Rows are points. Examples show where two turns around zero, p and q, send a point. Where does a point land after both, in the order given? Backwards means that the second turn is done in reverse. Each puzzle has new turns, and all numbers are rounded.

Turn p:
[-15  14   1] => [ 12  11 -12]
[-34  27 -26] => [  6  43 -25]
[-20  -5  26] => [32 -2  9]
[ 76 -18  -7] => [-57 -53   9]
[-10 -12 -17] => [-8 18 11]
[ 3 -6 23] => [ 15 -17   8]
Turn q:
[ 15  28 -54] => [-50 -38  -2]
[-9 12 42] => [ 9 43 10]
[ 12 -35   6] => [ 29  -7 -23]
[-18  -5   6] => [12  2 15]
Where do these land?
q, then p backwards: [ 31 -53   3] => [-7 50 35]
q, then p: [-21  12 -31] => [26 -5 29]
q, then p backwards: [ 22 -11  13] => [-9 26 -2]
q, then p: [ -7  27 -16] => [29 10  9]
p, then q: [-26  25  31] => [-21 -15 -40]

Turn p:
[-51 -26  -1] => [ -2 -33 -47]
[41 42 31] => [13  5 65]
[ 34 -35 -22] => [ 12  49 -18]
[-24  18  -8] => [-23 -21  -1]
Turn q:
[-28  -9   4] => [-13 -26   4]
[-23  20  29] => [  9 -21  35]
[-24  26  -8] => [-22   0  29]
[ 75 -37 -25] => [ 26  48 -68]
Where do these land?
q, then p backwards: [68 -4  8] => [ 35 -59   6]
q, then p: [ -1 -41 -28] => [-38   7 -32]
p, then q: [-58  20  -7] => [-32 -39 -36]
q, then p: [-27  39   3] => [ 32 -35   7]
q, then p: [ 18 -15  24] => [ 3 33  6]

Turn p:
[  6   8 -64 -32] => [-12 -54 -45 -10]
[-23  19 -11  32] => [-15 -14  20  35]
[-11  37  38 -25] => [ 30  33 -23  32]
[-11 -63  22  46] => [-40  30  58 -29]
[ 14 -41  -9 -27] => [-12   4 -17 -47]
[25 40 24  6] => [49  2  9 20]
Turn q:
[-29 -49   6  29] => [ 19 -20  34 -47]
[11  4 21 58] => [ 49  34   6 -18]
[ 38 -13   3  -6] => [  1   1 -38 -14]
[-31  -4 -13   8] => [  6 -16  30   4]
[-41  24  19 -45] => [-56  10  32  21]
[ 52  38 -36 -44] => [-19  -9 -64  54]
Where do these land?
q, then p backwards: [  3  20 -23  10] => [-2 32  4  3]
q, then p: [-8 30 22 36] => [47 -2 10 21]
p, then q: [-69   5  14   3] => [37 14 52 27]
p, then q backwards: [ 41 -64 -31 -17] => [  3 -79  28  -6]
q, then p: [30 20 -4 -2] => [ -3 -34   8   9]
q, then p: [  0  42 -29  10] => [  8 -16  49   2]
q, then p: [  5 -53  51 -40] => [-32  21 -73  17]

Turn p:
[-17 -23  -5 -39] => [ -8  28 -33  20]
[ -5  12 -15 -20] => [  6  -1 -26  -7]
[ 15 -38 -23  41] => [-26 -36  23  37]
[  0  11 -16 -37] => [ -2   7 -39 -13]
[-30  21   7 -37] => [ 29  30 -31 -10]
[45 28 73 37] => [ -8  15  78 -56]
[ -8 -10 -20  54] => [ 11 -42  28  29]
Turn q:
[ 43  25 -28  -3] => [26 47 -1 19]
[  0 -60 -24 -15] => [ 14   1  10 -64]
[-52  12  -5 -21] => [  9 -46  32  11]
[ -6  36 -26  12] => [ 2 15 30 32]
[ 30 -17  44  47] => [-52  20 -46  -6]
[-39 -14  24 -43] => [ 18 -60  -5 -12]
[24 17 16 23] => [-18  22 -21  21]
Where do these land?
q, then p backwards: [-22   4  -3  76] => [ 52 -55  23   0]
q, then p: [ 40   2 -31  52] => [ 59  -1  -5 -42]
p, then q: [  6  18  23 -30] => [34 -5  5 25]
p, then q backwards: [ -4 -28  31  -5] => [ 12  18 -23  29]
p, then q: [-32   9  -7 -52] => [26 41 32 22]
q, then p: [ 13  -5 -13 -41] => [-37  -9  -3 -23]

Turn p:
[-28  -3   6  24  -9 -17] => [18 19 -2 32 -8 -4]
[-16 -30 -31 -16 -17 -33] => [  3  29 -22   7  -4  48]
[43 14 41  8 -5 24] => [ 20 -50  21 -18   9 -25]
[ 27  14 -14  17   5   7] => [ -2  -8  -1  -7  35 -13]
[-10  -9 -12 -41  45 -39] => [-18  50  24 -35 -14  27]
[-27 -35 -17 -13  36  -7] => [ -9  46 -20 -23 -26   3]
[ -5  50  24  25 -34  47] => [-13 -56  10  45   5 -40]
[ 15  -2   2  -5 -21  19] => [  0 -30 -11  -1   3   5]
Turn q:
[ 15  23  15 -28   2 -13] => [  2  -5  30 -16  21  19]
[-23  -4  36  45 -11  -7] => [-23  -7 -15 -31 -47  -6]
[ 41   0 -39 -18 -11   7] => [-7 26  2 35 40 12]
[-23  27  31 -21  20  42] => [ 14 -53 -13 -31  25  -5]
[ 34 -31 -17  22  33 -30] => [ 18  26  -2  36 -31  40]
[-45  14  -4  28 -18 -11] => [-24 -15   8  -3 -32 -40]
[  1 -28 -22 -28 -15  11] => [ 20  29  -8   9  25 -20]
Where do these land?
p, then q: [ 15 -10  14  12  15  -4] => [ 6 10 16 -3 12 20]
p, then q: [-29  54 -11   2  28 -48] => [-25 -60  10 -41 -28  13]
q, then p: [ 32   1  19  -7 -17   9] => [-37   2   4  -8 -11 -14]
q, then p backwards: [ 15  10 -14   4   2  25] => [  3   8 -24   7 -20   8]
p, then q: [-24   3  23 -19 -33 -44] => [-39  -4 -47 -25   7  11]
q, then p: [-21   5  10   6   8  20] => [  5  11 -17 -11   0  23]
q, then p backwards: [  2 -76 -36 -38   9  41] => [ -4 -43 -19  87  -5 -22]
q, then p: [ 11  13  -5  40 -12   1] => [ -9  10 -20  35 -15  -3]

Turn p:
[  0 -34  21 -45 -60  28  57   1] => [ -5  25  44  36 -45  10 -49 -54]
[ -7 -19 -12   7  54   7 -19  30] => [ 38  11  -9 -33 -12  -9  17  39]
[  1  56  47 -14  22 -18  33 -56] => [ 13 -59 -19  14  19  -1  29 -72]
[-29  29   6   9  15  -2 -50 -31] => [-15 -52 -23 -36  23  -2  -3  13]
[ 24 -33   5  35 -16  29 -16  44] => [ 20  44  28   0  23  23 -25  39]
[-18 -31 -21  42  19  -2  -6  15] => [ 19  17 -32   3  -4   5 -10  47]
[-19  39  30 -28 -31 -60 -41  -5] => [-41 -43  11  -2  37 -68  -9 -14]
[ -2  55   0 -46 -32  12  45 -12] => [-29 -36  40  34 -28   8  22 -47]
[ -7   6 -20  24  21 -26 -40 -19] => [-17 -10 -41 -24  23 -10  12  27]
[ 46 -30  -9 -30 -12  30  40  -9] => [  0  51  21   2 -28  31   4 -44]
[ 11 -37 -48  46  19   1  -4  42] => [ 14  53 -18   6  -6  12  12  66]
Turn q:
[-26   7 -36 -16 -10  34 -11  32] => [ 10 -29  -8   3   2 -40 -24  38]
[ 20  -5  26  70 -27 -29   8 -43] => [ -4  27  44 -15 -16  20  -8 -77]
[ 28  21   9 -33  -2 -52  42  28] => [ 28  35 -10 -42  41  25  32  20]
[-26 -31  23  26  -6  32  59  11] => [-14  38  64  28   1 -21   0  23]
[  6  -7 -36 -40  24  -4 -24  -1] => [-17 -27 -47 -12  -3  -9  18  19]
[-37  10 -30 -17  16  21  20  43] => [ 18 -11  -1  14  23 -48   8  45]
[ 31  37  31  39  40  41 -23 -30] => [ 19 -48  27  44 -28  44  19 -32]
[-32   6  35 -34 -22 -39 -27  -7] => [ 12  43 -54  11   8  14 -30  -9]
[ 33   7  25 -26 -16  34 -37 -36] => [ -4 -20 -16   4 -50  53 -23   7]
[  4 -52 -17  67  24 -41 -41  41] => [-57 -29  11  -2  70 -21 -11 -59]
[  1   7 -29 -37 -20   4  33 -37] => [ 10  22 -11 -33 -47 -15  19  25]
Where do these land?
q, then p backwards: [ 53  17  33  41 -17  52 -21 -29] => [-25  21  12 -25 -26  81  33  -7]
q, then p backwards: [-26 -11 -50 -64 -41 -38  22   8] => [ -5 -60 -27   2  42 -40 -58   5]
p, then q: [-10  30  10  13 -11  17 -44  -2] => [-34   0 -13  34  20   0   3  26]
q, then p: [ -4  10  20  22  19  72 -19 -33] => [  1  22  -5  27  38  27 -66  14]
p, then q: [-26 -30  -9  38   6 -28  20   2] => [  8 -40   7 -34  21 -23  -6 -21]
p, then q: [  9  72  -5  -6 -27  41  29  -3] => [-32  30  58  50 -23   2 -13   6]
q, then p: [  5 -30 -33   3  40 -43  -8  39] => [ 31  -7 -46  -5 -51 -26  25   0]
p, then q: [-15 -56 -25 -30 -17 -53  16  42] => [ 57  17 -22 -38  35  -4 -28 -50]
p, then q: [ -2 -34 -26 -20  26 -76   5 -16] => [ 34  18 -30 -58   6 -45  22 -27]
q, then p: [ 0 31 58  2 -2 19 -3 -6] => [ 7  6 17 -5 38 53 -3  9]
p, then q: [16 -1 26 -1 24 37  2 -3] => [ -9 -11   5   0 -26  37  11  23]

Turn p:
[ 15  22 -39   4 -15  -7 -15  -5] => [  9 -17  26 -23   9  11  15 -28]
[-19  18  13 -28 -22 -11  30   3] => [ 32   8   8  22 -20   8  23  23]
[ 27  -6 -30   4 -30 -14 -21  -9] => [  1  13  17 -39   6   5  19 -31]
[ 23  19  -5   0   6  -4  -4 -14] => [  0   0   9  10  14  14   3 -25]
[ 10   4   4 -13 -10  -1 -32   1] => [ -6  10  20   0   4 -23   9 -17]
[-17 -28   0   5  36  28   7  24] => [-38 -23 -22   2  -8  -7 -18  30]
[-11 -25  20  28  18  48   7  17] => [-31  -7 -21  -2  25 -10 -28  44]
[-23 -14  21  -7  20   4  19 -22] => [  6   0 -41  24  -4  -6  -1  12]
[-40  16  19   8   8 -31  15 -15] => [ 46  -6 -20  20 -19  -5 -20   1]
[ 34  -6  -3   0 -12 -11  -6  20] => [-18  22  25 -13  -6  13  -1  -9]
Turn q:
[ 30 -31  17  21  23   9  18 -26] => [ 33 -21  19  -9   1  -9 -46   8]
[16  0 13 -6 -5 24 33 13] => [ 21  19   6 -28 -18   8 -10 -14]
[ 20  -7 -33  12 -19 -17 -30  22] => [-20 -29 -26  21 -33 -12  10  -9]
[ -8  -9  16   6 -15 -13  27  15] => [ 13   7   7  -9   7 -12   6 -35]
[ -4   4  -4 -29   5 -14  -2 -25] => [ -6 -12  16   7  16  29  10   8]
[-33   2  16 -27  11  -4   3  14] => [  7  15   9 -11  22   0  38   6]
[-20   3 -24  -4  23  19  15 -28] => [-23  11  37  -7   4   3 -12  26]
[  1  -8  -2  31 -25  13 -38   3] => [-21 -13 -44  -2   0 -22 -15   2]
[-11  30 -22 -20  21 -25 -33  -8] => [-20  -2   1  42   6  18  28  29]
[  9  16  23  16 -20   8   5  19] => [ 14  22 -27  -3  -4  -3  -8 -21]
Where do these land?
q, then p: [16 -4  8 10 -1 31  0 13] => [ -1   2  27  -8  -8  -4  23 -13]
q, then p backwards: [-14 -29   6  10  15  24  50   5] => [  0   5  -3  20 -39 -19 -40  23]
q, then p: [ -4 -31  -6  10 -10  21  -5  -3] => [ -3   5  -3  -2 -31 -19  17  -8]
p, then q: [-13   0  13 -27  11  17  -2   8] => [  0   4   4   9   2 -29   3 -24]
p, then q: [ 76  12 -10 -30 -30   2  -8   1] => [ 19  63  22 -15  42  20 -25   7]
q, then p backwards: [-11   7 -13   5  17   4  -7 -12] => [ 2  0 15 -4  0 17  2 18]
p, then q: [-18   5  -1   7  16 -46 -10  11] => [-15 -31 -33   0   9  18 -13 -13]
q, then p backwards: [-16  20 -12   1 -13 -19  -8   7] => [ 19  -5   7 -24  13   8  -2 -12]
p, then q backwards: [-15  20  15  14  -5 -34 -11 -30] => [ 23  -1  37  22   0 -14  21  15]
